Each row of a before or after table is a point. The points were changed in one or more steps. Then noise was added and the rows were shuffled. The steps act on how far a point lies along the listed directions, d1 being the first. Write out the steps. A step turns or swaps two directions, mirrors them in a line or flattens them onto one, adds a multiple of one to another, or multiplies one. Angles are multiples of 10 degrees, from the lower direction toward the higher: turns from -170 to 170, lines from 10 to 170 but not 90. Use the fewest steps. Two steps may share a direction if one is a turn and the other turns, adds or multiplies; they go together, in the order done. Otherwise the lowest direction goes first.

Directions:
(1): [1.1,5.1]
(2): [5.1,-1.1]
Before:
[[0.9,-1.6],
[1.4,-2.9],
[2.3,-2.0],
[-4.1,-4.3],
[1.5,-2.8],
[0.7,-1.5],
[0.1,-12.1],
[-0.8,-2.9],
[-4.0,-1.0]]
After, 9 rows:
[[-1.9,-2.4],
[-5.7,-2.6],
[0.2,-1.4],
[-0.1,-3.1],
[1.6,-2.5],
[0.2,-1.9],
[-3.9,-11.6],
[0.2,-3.4],
[-4.0,0.4]]
Steps: turn d1 and d2 by 20 degrees

Directions:
(1): [-5.8,-4.1,0.0,-2.0]
(2): [2.1,-1.1,5.7,-4.0]
(3): [-0.8,3.8,-2.9,-5.5]
(4): [-3.9,4.6,3.6,1.9]
Before (12 x 4):
[[-4.6,-2.3,-3.1,-2.1],
[2.1,-1.4,4.0,0.6],
[4.2,-4.4,-3.4,-3.6],
[-0.1,-3.7,-4.9,-0.3],
[-1.1,-2.6,6.5,3.9],
[-1.9,-1.0,-2.4,-3.3],
[-3.0,-3.3,-1.3,-2.9],
[0.0,-4.9,-3.4,0.0],
[-2.0,-2.2,-0.7,-5.5],
[0.7,-2.2,-5.3,-3.1],
[-3.5,-2.9,-1.4,-5.1],
[1.1,-3.9,3.2,-1.1]]
After:
[[-5.3,5.1,-4.2,4.5],
[-3.4,5.8,3.5,-3.9],
[0.4,-3.5,6.7,-5.7],
[1.4,4.4,5.5,1.9],
[2.4,4.0,6.7,-0.6],
[-0.2,-1.7,9.2,-4.9],
[-0.7,-7.8,6.8,-1.9],
[-1.0,3.9,-1.2,7.1],
[-5.7,3.8,-1.2,3.3],
[-0.6,3.2,3.3,3.0],
[-2.5,6.7,-2.2,2.1],
[0.8,4.1,0.8,2.4]]
Steps: turn d1 and d4 by 140 degrees; turn d1 and d3 by 70 degrees; multiply d2 by 2.5

Directions:
(1): [6.3,0.1,4.4,0.9,4.1,5.0,-0.6,2.5]
(2): [-4.3,-0.2,0.2,5.3,-1.6,7.1,0.8,-2.7]
(3): [4.5,3.9,-5.7,2.4,-1.2,0.4,5.8,0.3]
(4): [2.1,-0.7,2.1,-1.3,2.2,-1.1,2.5,-9.2]
(5): [-3.7,-0.1,-3.3,-5.0,6.3,3.0,2.9,1.1]
Before, 10 rows:
[[-4.7,-0.3,-2.8,-0.3,2.4,4.5,2.2,-5.0],
[-4.0,-2.9,5.1,0.4,-5.3,1.3,-6.2,-4.1],
[-6.2,0.1,-1.2,0.1,-0.8,2.7,4.7,-3.8],
[-3.8,-3.1,5.1,4.5,-4.9,-0.1,-5.0,-3.2],
[-3.9,-2.4,-4.3,1.2,-1.1,3.3,4.4,-5.7],
[-1.7,-2.7,6.3,3.6,-5.8,1.7,-6.4,-3.0],
[1.8,1.2,-1.7,1.8,-1.7,0.5,-3.9,5.1],
[-1.4,-2.4,6.0,3.3,-3.3,3.5,-2.5,-7.9],
[2.8,0.3,-1.0,-0.5,-0.9,-5.1,-2.2,3.6],
[-0.7,-2.8,-0.9,-1.5,1.4,1.0,0.3,2.0]]
After:
[[7.5,1.9,1.0,4.6,-5.4,-1.6,2.4,-5.7],
[5.2,1.1,2.2,1.4,-6.4,-4.0,-3.1,-0.8],
[-1.7,-3.0,-0.4,-0.3,0.3,2.5,-0.2,0.8],
[1.1,-0.2,1.6,-0.1,-5.9,-2.9,-3.8,-2.9],
[2.3,1.0,-7.8,6.5,-6.1,2.1,8.1,-6.0],
[-0.7,3.8,-4.1,5.2,-5.7,1.3,8.6,-5.1],
[-3.0,-2.9,2.2,-5.4,3.2,-4.3,-5.6,3.8],
[1.6,1.0,-1.6,-0.6,-0.3,0.1,-4.3,5.4],
[0.5,3.0,-5.4,5.8,-3.1,5.0,5.9,-5.7],
[3.1,-0.2,1.3,3.4,-6.1,-5.5,-1.9,-0.9]]
Steps: add 1.5 times d2 to d3; turn d2 and d5 by -50 degrees

Directions:
(1): [-2.2,-2.0,1.0,-4.3,-4.2,7.7,1.4,-2.6,2.6]
(2): [-7.0,4.0,1.6,0.6,-3.7,-4.6,1.7,-0.1,4.1]
(3): [4.5,4.2,-2.1,4.9,-1.5,1.4,4.7,-5.1,1.9]
(4): [2.4,-0.9,1.5,-6.6,4.3,-3.9,4.2,-2.9,3.1]
(5): [-3.6,6.2,0.3,-2.2,4.0,2.6,0.9,-2.3,-6.1]
(6): [4.9,4.9,5.1,-2.7,-3.5,-0.6,-5.3,-0.4,0.2]
Before (13 x 9):
[[4.6,-2.4,1.2,-0.4,-1.5,4.1,-0.2,-4.1,2.7],
[-2.1,7.7,7.6,-7.8,-2.2,-0.5,-0.6,-0.6,0.0],
[4.7,-3.0,-4.7,2.3,1.1,3.4,-1.0,-0.9,-3.3],
[-2.5,4.6,-3.7,6.9,-0.1,3.5,2.8,-0.5,-5.5],
[-3.6,4.5,0.4,1.8,-1.9,-1.1,-3.9,1.3,-6.8],
[5.7,-2.0,-2.5,3.2,1.1,4.0,-1.4,-2.3,-5.9],
[-0.3,2.6,-3.5,4.3,2.2,2.6,3.1,-1.4,-2.8],
[3.2,-4.6,3.2,-0.5,-5.7,-1.5,1.2,-2.9,5.8],
[1.6,1.6,1.6,-4.4,-0.3,-10.2,-2.9,5.7,6.2],
[-3.9,7.1,0.2,5.7,-0.6,-0.8,-4.7,2.6,-9.0],
[-0.8,-4.5,-5.2,0.7,2.3,4.4,0.6,0.9,2.1],
[5.4,-6.4,-0.1,2.7,0.5,3.9,1.4,2.0,1.7],
[-0.3,4.7,-2.4,1.4,-3.2,2.5,-2.9,2.3,-5.5]]
After (13 x 9):
[[-5.9,2.2,0.3,-0.4,4.7,-6.4,-0.7,4.5,-4.4],
[1.2,6.1,-2.1,0.2,1.1,-5.6,-0.3,1.9,-4.2],
[-0.3,7.4,1.1,1.2,3.7,-11.2,2.5,-0.8,-2.0],
[-0.6,8.6,5.1,0.8,-9.0,1.0,1.3,-2.0,3.5],
[0.9,-0.8,-2.2,-1.9,4.9,1.2,-2.9,0.0,-6.8],
[1.5,-1.4,2.0,0.6,-0.7,4.8,-5.5,0.1,-3.3],
[-2.0,-2.7,-5.7,1.7,4.9,3.3,-1.9,2.1,-1.0],
[4.5,-6.9,2.5,1.7,-5.9,2.7,-3.6,0.4,0.7],
[-4.5,0.7,-0.3,-2.6,4.1,-1.9,-1.0,2.6,-2.5],
[3.5,-3.9,0.2,1.3,4.0,4.3,-0.7,2.9,-3.7],
[7.8,0.1,-1.6,-3.3,-4.0,0.0,4.0,-1.9,10.7],
[-0.4,5.7,0.3,1.1,0.1,-7.9,1.3,-2.0,-2.7],
[1.3,0.2,0.1,-2.2,4.3,-0.5,-2.9,-1.6,-8.4]]
Steps: turn d1 and d4 by -80 degrees; turn d2 and d5 by -40 degrees; mirror d3 and d6 in the line at 80 degrees

Directions:
(1): [6.6,1.6,0.2,7.8,0.7,-3.7,2.7,-4.2,-0.4,-1.8,-2.9,2.1]
(2): [2.0,5.8,-1.9,-5.3,4.4,-1.0,8.1,1.1,-0.1,2.1,0.3,0.0]
(3): [-5.1,4.2,5.8,2.7,4.3,-0.4,-0.2,-1.8,-4.2,-3.3,5.2,0.5]
(4): [-3.4,-2.9,0.8,2.2,-2.4,-6.5,3.5,-0.5,-2.1,6.3,1.1,-5.5]
(5): [4.0,-7.0,3.7,-4.5,3.0,-5.2,0.2,0.5,0.5,-2.6,3.7,2.4]
(6): [-5.0,-1.7,4.5,-0.6,0.1,-0.9,2.9,2.0,-0.2,0.0,-8.3,5.6]
Before:
[[2.7,3.8,-3.5,-1.7,2.3,-4.6,4.3,0.2,-3.8,4.4,5.0,-4.3],
[-2.8,0.0,0.5,-2.7,-1.6,6.2,-4.5,1.7,1.1,-0.2,1.0,-2.0],
[1.3,1.3,-0.6,3.4,1.0,-3.0,5.0,-1.9,1.0,0.7,-6.0,2.7],
[-1.4,-2.2,0.7,-1.2,-1.7,-2.4,2.1,2.4,3.1,3.3,-5.3,0.0],
[0.5,4.1,-2.5,3.7,-0.3,3.8,-1.1,-1.5,-0.4,-3.7,-2.5,1.7],
[5.5,5.8,1.7,-2.7,7.3,-3.4,3.5,-3.0,-0.5,-3.3,4.8,1.0],
[0.5,0.2,-0.9,3.0,-2.2,-4.3,2.3,-1.0,-1.9,4.6,4.3,-4.9],
[-2.4,-2.9,5.6,-2.9,2.2,-2.4,1.7,2.7,-2.7,-1.0,-0.5,2.6],
[3.7,10.0,-0.4,-3.4,5.8,2.7,2.8,-2.6,-2.0,-3.7,4.8,-0.4],
[-1.3,-3.9,7.7,3.4,2.6,-9.6,2.9,-3.3,-1.2,-2.5,3.4,0.1],
[-1.1,-2.9,6.7,0.0,3.6,-5.5,2.0,-2.0,-1.6,-1.8,2.8,1.5],
[-10.4,-5.7,2.1,-2.7,-2.2,0.3,-1.0,4.2,2.4,3.7,-6.0,-1.2],
[1.7,-5.0,2.8,-5.5,1.2,-4.7,2.8,3.1,1.6,-2.7,-1.6,1.4],
[-2.6,-3.1,8.0,1.2,3.5,-3.5,-3.1,-1.6,-1.7,-5.9,6.6,2.3]]
After (14 x 12):
[[5.8,-8.3,0.6,-1.9,-2.4,-4.1,-2.5,1.3,3.0,-3.3,0.1,-0.8],
[-3.5,4.7,-2.4,-0.9,0.6,5.7,-1.5,0.6,-0.5,-3.0,0.4,0.4],
[-5.7,-3.4,7.0,-2.7,2.8,-6.2,0.2,-0.8,-1.8,-1.7,10.3,-3.6],
[-1.0,-6.2,-1.9,-2.5,-4.5,-4.2,2.5,4.2,0.1,6.4,-10.9,2.5],
[3.5,0.6,-1.3,10.8,0.4,-4.0,-2.4,-5.4,-0.1,-0.4,4.6,-6.2],
[-1.4,-3.7,5.6,-1.4,2.7,-3.4,-1.2,-1.4,-1.3,-1.4,6.7,-1.1],
[3.2,6.3,1.9,4.5,2.7,1.7,2.6,-3.1,-1.0,-2.4,-0.4,0.4],
[-3.3,-5.2,-3.5,-2.6,-4.3,2.6,-5.3,1.6,3.3,2.4,-0.8,-2.6],
[-2.5,3.5,8.7,-0.5,8.8,-4.3,1.0,-2.6,-3.6,-6.8,12.7,1.0],
[-0.4,-2.3,0.8,-4.1,-2.7,3.5,-1.0,1.9,2.6,-1.8,-11.6,6.2],
[-3.2,-0.6,1.2,-0.6,-1.8,-4.2,4.9,1.5,-1.5,5.7,-1.2,-1.6],
[2.4,-3.4,-1.7,2.5,-4.0,-1.9,-3.1,0.5,3.9,2.3,-0.8,-3.8],
[-1.4,-6.3,2.2,-6.9,-1.4,-0.5,-2.4,3.1,4.1,-0.5,-7.5,5.1],
[3.0,-4.0,2.7,2.4,0.0,-2.7,-3.1,-0.6,-2.3,-2.3,3.9,-0.6]]
Steps: multiply d1 by -1; add -1.5 times d2 to d3; turn d2 and d6 by 130 degrees
